Each row is a point. The last column is the point's height on a tilted bowl or saddle (a function of degree 2), plus a little noise. Count its main directions that bend up, bend down and stay straight.

Points (11 x 3):
[[ 2.3 -2.0  0.5]
 [ 5.2  5.2 -5.1]
 [-2.2 -5.4 -0.9]
 [-2.5  5.2 -7.0]
 [-0.6 -3.4  0.2]
 [-1.5 -5.7 -0.7]
 [-4.8 -0.3 -3.7]
 [-0.3  5.2 -5.4]
 [-3.2  1.9 -3.6]
 [ 2.7  2.8 -1.8]
 [-5.1 -2.9 -3.0]]
Directions: 0 up, 2 down, 0 straight

Points (25 x 5):
[[-2.0 -1.7 -3.4 -6.9  3.3]
 [ 0.9  1.8 -1.8  2.9  1.1]
 [ 1.8 -3.9 -0.8  1.2  2.7]
 [-3.6  2.6 -0.9  1.9  1.3]
 [-0.5 -3.0 -3.9 -3.5  3.2]
 [ 3.4 -0.4  1.6  4.5  3.2]
 [ 6.0  1.5  1.7  5.5  3.4]
 [ 0.4  1.0 -1.8 -5.4  1.0]
 [-0.9 -2.0  0.6  1.7  2.6]
 [ 0.8  3.4  6.7 -1.7  3.4]
 [ 3.7 -1.0  6.7  0.8  6.3]
 [ 6.7 -0.2 -3.3 -4.4  0.5]
 [ 5.3  3.6 -2.6  5.1  0.4]
 [ 1.9  0.2 -2.2 -4.6  1.0]
 [-6.2  1.3 -0.4  0.4  1.8]
 [-7.5 -2.5 -0.8 -1.2  3.4]
 [-6.5 -3.0 -5.5 -0.1  5.6]
 [-1.0 -5.3 -0.2  2.4  3.7]
 [-0.2  2.1  5.2 -3.7  2.0]
 [-1.1  2.1  0.1 -4.4  0.5]
 [-2.5  5.6 -4.2 -2.5  0.9]
 [-6.8 -4.2  5.2 -4.4  3.6]
 [-3.4  4.4 -4.0  0.8  1.2]
 [-4.8 -4.4 -1.3 -1.4  3.7]
 [ 2.6  1.7  8.0  8.6 11.1]]
Directions: 1 up, 0 down, 3 straight

Points (48 x 7):
[[ 8.1 -7.0 -5.4 -1.2 -0.3  2.1 10.0]
 [-5.9  0.9  1.2  4.8  1.5  0.4  0.7]
 [-2.5  1.5  3.2 -2.8  4.2 -6.3  6.7]
 [ 0.8 -0.8 -8.9 -4.7 -0.8  6.3 -0.8]
 [ 8.0  0.4 -0.6  1.8 -3.7  0.6  3.4]
 [ 1.1  1.9 -1.4 -1.7  2.2  0.5  1.9]
 [ 2.8 -3.3 -1.6 -0.7 -0.4 -3.9  1.8]
 [ 2.5  0.1 -1.3  0.5 -2.5  4.2  1.6]
 [-7.3  2.0  6.5  5.8 -7.0  1.8  7.1]
 [-0.1  3.3  3.4 -5.5  4.6 -1.1  1.6]
 [-2.1  2.3  0.2  0.7  0.1 -4.7  0.6]
 [-4.7 -1.4  0.7 -0.6  3.4  4.7  1.9]
 [ 0.6 -1.8  3.3 -2.2 -1.9  3.5  2.4]
 [-0.9 -1.5  2.1 10.1  1.5  2.8  0.9]
 [-4.4  2.0 -3.1 -2.8 -2.8  3.5 -4.9]
 [-3.2  2.2  1.2 -1.2  4.4 -0.3  3.5]
 [-4.4 -3.5 -3.9 -0.5 -5.4 -2.3 -5.2]
 [-6.1  0.5  1.0 -4.1  5.9  5.7  1.4]
 [ 0.0 -1.7 -8.7  3.4  2.1 -3.9 -0.3]
 [ 2.4 -3.3  1.1  1.2 -1.3 -4.7  0.3]
 [ 0.0  4.2 -0.9  1.0  0.0 -3.0  0.3]
 [ 7.7  0.6  1.5  5.2  3.3 -2.2 -3.5]
 [ 0.9 -3.4 -8.3  1.4 -0.5 -1.9 -1.0]
 [ 4.9 -5.5  3.9  1.7  0.2  1.4  4.1]
 [-2.1  3.8  7.7 -6.3 -3.4  3.8  3.7]
 [ 0.2  2.1  0.2 -4.6 -0.6  0.9  0.6]
 [ 0.8 -0.6  4.5 -2.2  5.7 -3.0  1.8]
 [-1.9 -4.1 -2.1  5.1 -2.9 -0.3 -5.3]
 [-6.7  3.0  2.7  1.2 -2.6 -2.5  2.4]
 [ 0.7  0.2 -4.2  2.1  3.7  0.5  3.3]
 [ 0.5 -1.2 -4.0 -1.0 -1.3  6.4 -0.2]
 [-1.0 -4.7 -6.8  1.8 -2.8 -6.2 -4.8]
 [-4.5 -4.6 -1.5  2.3  0.7 -0.2 -0.3]
 [-6.8 -5.0 -6.8 -5.6  3.7  2.7  1.2]
 [ 7.5 -1.7  6.3 -1.7  5.0 -5.7 -5.1]
 [ 0.0  1.7  2.5  2.2  3.2 -2.2  0.3]
 [ 4.7 -3.5  0.2  3.2 -3.1  1.8  2.4]
 [-2.9  6.9 -5.0 -3.6 -3.0  2.4 -1.3]
 [-3.0  4.1 -1.6 -2.6 -2.0  2.4 -1.3]
 [-1.3 -1.4  3.5 -1.3 -0.5 -0.9  2.8]
 [-3.0 10.3  0.9  2.6  3.2  3.5 10.6]
 [ 5.4  5.0  0.1 -0.8 -1.2 -3.1  1.5]
 [-2.8 -4.2  1.9  1.3 -4.9  1.8  1.8]
 [-7.6 -1.4 -0.8  0.9 -3.2 -1.1 -3.0]
 [ 5.2 -3.5  1.4 -1.7  4.5 -1.4  2.0]
 [ 3.2 -2.2 -6.2  2.2 -0.8  7.2  5.2]
 [-4.7  1.6  2.8  0.2 -4.3 -2.8  2.4]
 [-4.7  5.6 -1.3 -5.1  5.2  3.6  3.3]]
Directions: 4 up, 2 down, 0 straight
